Each row of a before or after table is a point. One or more steps were done to the points. Then noise was added and the rows were shuffled. The steps act on columns, c1 being the first. Write out the steps. A step turns or swaps two columns, mirrors them in a line or flattens them onto one, adds a multiple of one to another, or multiplies or shifts one. Angles are multiples of 10 degrees, from the lower column toward the higher: turns from -170 to 170, lines from 10 to 170 but not 90. Use the fewest steps. Two steps may share a column if one is a turn and the other turns, adds or multiplies; they go together, in the order done. Otherwise the lowest column goes first.
(in the rows, 128 means zero)

Before, 11 rows:
[[162  47 126]
 [ 57  96 147]
 [147 116 147]
 [172 181  63]
 [127 158 116]
 [180 159  91]
 [ 93  60  96]
 [135  61 173]
 [135 135 103]
 [ 52 128  73]
 [167 118 164]]
After, 11 rows:
[[186  61 125]
 [133 110 103]
 [167 137  91]
 [ 58  45  75]
 [169 167 163]
 [118 144 115]
 [149 145 148]
 [158 112 172]
 [ 71  94 147]
 [119  23  98]
 [153 128  63]]
Steps: turn c1 and c2 by 20 degrees; add 1 times c3 to c2

Before, 13 rows:
[[127 118  84  97  71 163 164 126]
 [ 79 104 158 148 117  57 161 145]
 [149 100 118  60 153  78  82  75]
 [ 99  86 127  87 203 142  74 166]
 [113 182 102  83  79 146 144 128]
 [137  84 122 110  71  64 149  89]
 [ 70 200 162 141 157 174  78 102]
 [177 188  89 169 152 126 175 192]
 [122 118  91 165 202 125 137 134]
 [ 96 155 189 147  88 167  54 165]
 [ 72  82 130 194  65 104  65  84]
 [ 74 153 133 188 185 101  73 173]
 [127  92  72  62 152 136 101 196]]
After, 13 rows:
[[144  72 142  46 138  58 135 147]
 [180 213 164 160 133 163 162 122]
 [104 174  77 179 165  67 112 109]
 [110  64  74 184  39  65 107 129]
 [ 56 172 123 135  67  96  51 117]
 [114 118  98  79 185  92  82  72]
 [145 169 105  73  56 152 127 163]
 [135  71 135 101  52 104 189 124]
 [182 145 110  53 130 114 106  49]
 [ 78 170  81 127 137 116  61 199]
 [169 121 112  90  52 178 124 124]
 [163 124 110 155 181 132 135 116]
 [ 79 123  89 143  96 108 202 103]]
Steps: turn c1 and c3 by 70 degrees; mirror c2 and c8 in the line at 20 degrees; shift c4 by -10; shift c5 by -20; turn c6 and c7 by -50 degrees

Before, 13 rows:
[[148 106 145 105 128 129 179  69 199 138  55 165]
 [203 222 166  75  90 190 177 157 186 102 125 127]
 [ 69  99 137 137 132  37 147 106 101  78 111 201]
 [171 201  74  47  97 197 165 101 152  94 118 100]
 [ 79  91 132 110 127 125  68 147  76 116 148  97]
 [158 159 110 107 151  68 118 105 209 111  47 170]
 [153 124  80 116  27 157 108 137  95 152 172 131]
 [ 74 113 115 121  64 131  88 165  35 115  77 122]
 [ 67 127  82  82  64 126 150 173 122 178 151 142]
 [139 182 142 116 155  83 164  79 132 165  88 165]
 [121  76 122  70 104  67 125 170  42 125 121 136]
 [186 192 103 111  61 161 189 125 189 118 114  41]
 [159 199 157  38  28 158 118 103 154 102 121  64]]
After:
[[101 156  89 107  76 114  92 211 104 144 148 113]
 [120  99 131  77 141 198  43 176 125  90 124 136]
 [171 123 116  74  44  48 156 191 120  53 158  95]
 [108 148 168 122 138 162  76 138  74 104 155 102]
 [ 90 135 167 130 119 141  36 201  86 112 109 146]
 [103 152  66  86  90  27 157 135 165  53 141 116]
 [ 61 129 160  65 119 127 117 203 149 129 136 122]
 [201 132  81 105 129  13 181 177 174  73 129 130]
 [144  61 126  97 105  99 127  74 167 150  93 169]
 [138 122  63 118  84  52 185 177 189 106 168  81]
 [133  59  89 117 122 130 205  92 118 105  70 192]
 [157 148 117 106  77 142 204  86 181 124  83 185]
 [105  67 189 171 117 201 101 115 143  97  84 178]]
Steps: turn c1 and c3 by -60 degrees; turn c2 and c6 by -120 degrees; turn c4 and c10 by 40 degrees; turn c5 and c8 by -50 degrees; swap c7 and c9; flatten c11 and c12 onto the line at 130 degrees

Before (11 x 20):
[[173 128 178 162 141 184  72  95 171  83 170 104 140 150  81 115 172 166
  127 101]
 [167 139  88 112  81 164 102 145  98 133 104 111 109 103 173 116 157 168
   90 176]
 [107 178  61 127 208 125 193  70 140 143 153 191 121 140 178 181 126 179
  182 168]
 [173  83 160 158 152 184  92 123 160  90 140 163  80 179  88 120 142 137
  100  97]
 [156 106 117  90  83 187 135 183 149  91 118  90 121 111  83  75 176 157
   99 138]
 [154 114 160 102 133 189  94 109 118 124 117 107  83  83  79 126 162 117
   97 105]
 [161 202  76 114 143 136 166 145  90 128 125 181 133  89 167 176  78 136
  182 159]
 [129 137 162 148  98 177 129 182 123 143 106  98 133 109 131  98 174  94
  109 165]
 [ 86 201 109 107 157  89 168  80 127 116 195 197 116 154 176 168  75 165
  155 148]
 [169 112 173 160 149 148 144  72 161  77 126 163 131 123 113 108 151 174
   87  87]
 [118 159  81 155 173 154 173 131 112  85 201 110 135 163 187  99 164 175
  106  73]]
After, 11 rows:
[[158  97 166 213 134 185  98 106 118 123 105 108  91  90  80 115 134 115
  160 101]
 [114 166  80 164 173 156 173 129 110  86 161 109 121 186 185 131  88 174
  153  74]
 [176  59 162 125 154 183  96 121 160  91 155 164 101 174  90 121  96 136
  156 101]
 [173 134 177 168 143 186  71  99 169  85 148 105 142 161  81 132  74 167
  132 102]
 [169 134  85 195  80 164 103 145 101 136 112 112 104 100 172 121 127 166
  165 171]
 [155 102 117 246  83 185 136 186 146  91 120  92 128 110  79 138 138 158
  158 139]
 [129 140 164 186 100 177 130 181 124 145 113  97 127 105 131 134  90  94
  151 162]
 [162 221  80  54 143 134 167 145  91 129 110 182  99 100 168 128 166 138
   70 161]
 [168 111 174 139 148 149 143  73 165  77 126 164 141 125 114 123  88 173
  172  85]
 [ 84 216 111  61 158  90 166  77 127 117 157 196  83 182 175 125 172 163
   99 149]
 [109 186  64 128 207 127 190  70 140 141 138 190 102 151 177 128 131 182
   69 168]]
Steps: multiply c2 by 1.3; turn c2 and c13 by -20 degrees; turn c4 and c17 by -120 degrees; multiply c4 by 2; flatten c11 and c14 onto the line at 60 degrees; multiply c16 by 0.4; turn c16 and c19 by -160 degrees
